Each row is a point. To make a cloud, some directions were put in groups of two or more. Within a group, all points are equally far from the middle, so they leave a hole (a ring in 2 directions, a hollow ball in 3). The other directions are filled evenly. Then the cloud was stretched, turned, moved and blurred a little. Count the holes, and give their numbers of directions, smallest first.

Cloud, 14 rows:
[[ 4.8  0.0]
 [ 1.2  3.4]
 [-2.1 -2.5]
 [-2.7  0.5]
 [ 2.8 -5.2]
 [ 2.8 -1.2]
 [ 4.7 -1.8]
 [ 0.5  2.3]
 [ 0.6 -2.7]
 [ 4.4  1.5]
 [ 3.3  3.9]
 [ 6.3 -3.3]
 [-1.1 -0.7]
 [ 4.7  2.4]]
Holes: 0

Cloud:
[[-0.6  3.2 -3.4  2.6]
 [-0.2  0.3  4.1  2.2]
 [ 3.2 -0.8  0.1 -1.4]
 [ 3.4  5.3  0.3 -1.6]
 [ 2.4  1.2 -2.1 -1.3]
 [ 1.1  5.2 -0.3  1.3]
 [-4.3 -1.8 -0.5 -3.6]
 [-0.1 -1.1  2.2 -4.1]
 [-7.6  3.4 -0.7 -1.5]
 [ 2.0  4.8  1.3  1.8]
 [ 0.9  4.0  2.8  4.0]
 [ 3.5  2.6 -1.1 -4.2]
 [-1.7 -2.9  3.8 -0.3]
 [-3.2  3.1 -5.3  0.2]
 [ 3.3  6.9 -0.7 -1.9]
 [-0.4  5.2  3.1 -1.4]
 [-3.2  3.7  0.7 -3.2]
 [ 1.2  1.5  2.4 -3.2]
 [-1.5  0.8 -6.6  1.2]
 [-5.7  2.4  0.4 -2.1]
 [-6.9 -0.9 -1.1 -2.8]
 [-6.2  2.7  3.8 -2.3]
 [-6.1  2.1 -0.1 -2.3]
 [-2.2 -5.6 -0.7  1.2]
 [-0.3  1.1  1.2  1.6]
 [-2.0 -1.9 -4.1  2.4]
 [-0.5  4.8 -2.2 -2.0]
 [-1.7  6.8 -1.7  1.5]
 [-2.5 -1.7 -2.6 -0.6]
 [-2.1  1.5  8.4 -2.1]]
Holes: 0

Cloud (51 x 6):
[[ 0.2  1.4 -2.1 -0.3 -0.3  7.5]
 [ 1.3 -1.0 -4.1 -3.3  3.5  0.9]
 [ 0.0 -3.2 -4.5 -0.3 -4.0 -0.1]
 [-3.0  0.3  0.6 -6.8  0.0 -2.3]
 [ 2.0  0.4 -1.5 -6.7  1.0  0.4]
 [-1.4  4.5  0.1 -3.9 -0.7 -2.0]
 [-0.6 -1.0 -1.7 -5.1  2.4  2.0]
 [-3.9 -1.6  2.2  4.6 -3.9  1.4]
 [-1.8 -1.7 -2.2  5.3  3.5  2.6]
 [ 4.1  2.1 -2.7  0.5 -0.8  5.0]
 [-2.1 -2.4 -1.3  1.5 -4.6 -0.4]
 [ 1.4 -1.7 -2.0  3.5  1.7 -1.3]
 [-0.9  1.7 -4.7 -0.8  1.8  6.1]
 [-3.2 -2.2 -5.1  1.7 -0.3  2.3]
 [ 1.4 -3.6 -2.9 -2.6 -4.5 -0.3]
 [ 2.9  4.1  0.9  4.4 -3.2  2.8]
 [ 0.6  4.2  2.2 -0.5  1.9 -3.9]
 [ 1.0  0.7 -0.4  1.6  1.6 -6.4]
 [-1.6 -0.7  4.3  3.7  4.4  0.0]
 [ 0.2  5.3 -0.9 -3.8  4.0 -1.2]
 [ 0.6  2.8  2.8 -0.6  3.3 -5.7]
 [-2.6  3.7 -0.9 -1.1 -2.7 -0.3]
 [-2.6  1.8  0.3  3.1  3.5 -4.5]
 [ 0.9  1.1 -2.3 -8.3  0.7 -2.1]
 [ 2.1  3.3  3.6 -2.2 -2.7  1.2]
 [-3.3  5.3  1.2  4.7  1.9  0.9]
 [-4.0  5.0  1.9 -0.5  1.0 -1.7]
 [-4.5  3.8  1.5 -3.9  0.7 -3.1]
 [ 1.2 -2.4 -1.5  1.6  0.9 -4.5]
 [-1.9 -1.3 -4.4 -4.2  0.9 -0.3]
 [ 3.3 -1.4  1.1 -3.1  3.7  1.1]
 [ 2.7 -3.0 -2.2 -3.5  2.5 -1.2]
 [ 1.4  2.6 -1.4  3.0  3.0  6.2]
 [-6.2  4.0  3.5  3.8  1.8  0.4]
 [-7.7  0.6  2.2  5.1 -0.7  3.3]
 [ 2.3  4.7 -0.2  3.4 -3.8  1.8]
 [-0.9  2.0  3.9  0.6 -3.5 -3.5]
 [-1.6  3.5  5.2 -6.1  1.3 -1.7]
 [-0.8  3.9  1.6 -2.8 -0.6  2.0]
 [-2.4  3.0 -4.6  7.8 -1.6 -1.8]
 [-5.7  3.1 -1.6  4.1 -0.1 -2.2]
 [-2.6  2.7  7.2  2.9  3.1  0.4]
 [-5.1  4.1 -1.3  2.5 -1.6 -0.3]
 [ 5.6  3.0 -0.4  1.4 -2.3  0.5]
 [-1.9  1.0  2.8 -0.6 -3.0 -5.4]
 [ 0.1 -4.2  1.1  0.6  2.4  3.0]
 [-8.2 -0.1  0.4  3.0  3.7 -1.2]
 [ 1.5 -1.3 -1.1  6.2  1.5  6.7]
 [ 2.1  1.1 -0.1 -0.3  3.4 -6.7]
 [-0.6 -2.2 -4.5  4.2  1.7  5.7]
 [-0.1 -3.7  5.4  3.0  1.9  0.9]]
Holes: 1 (3)
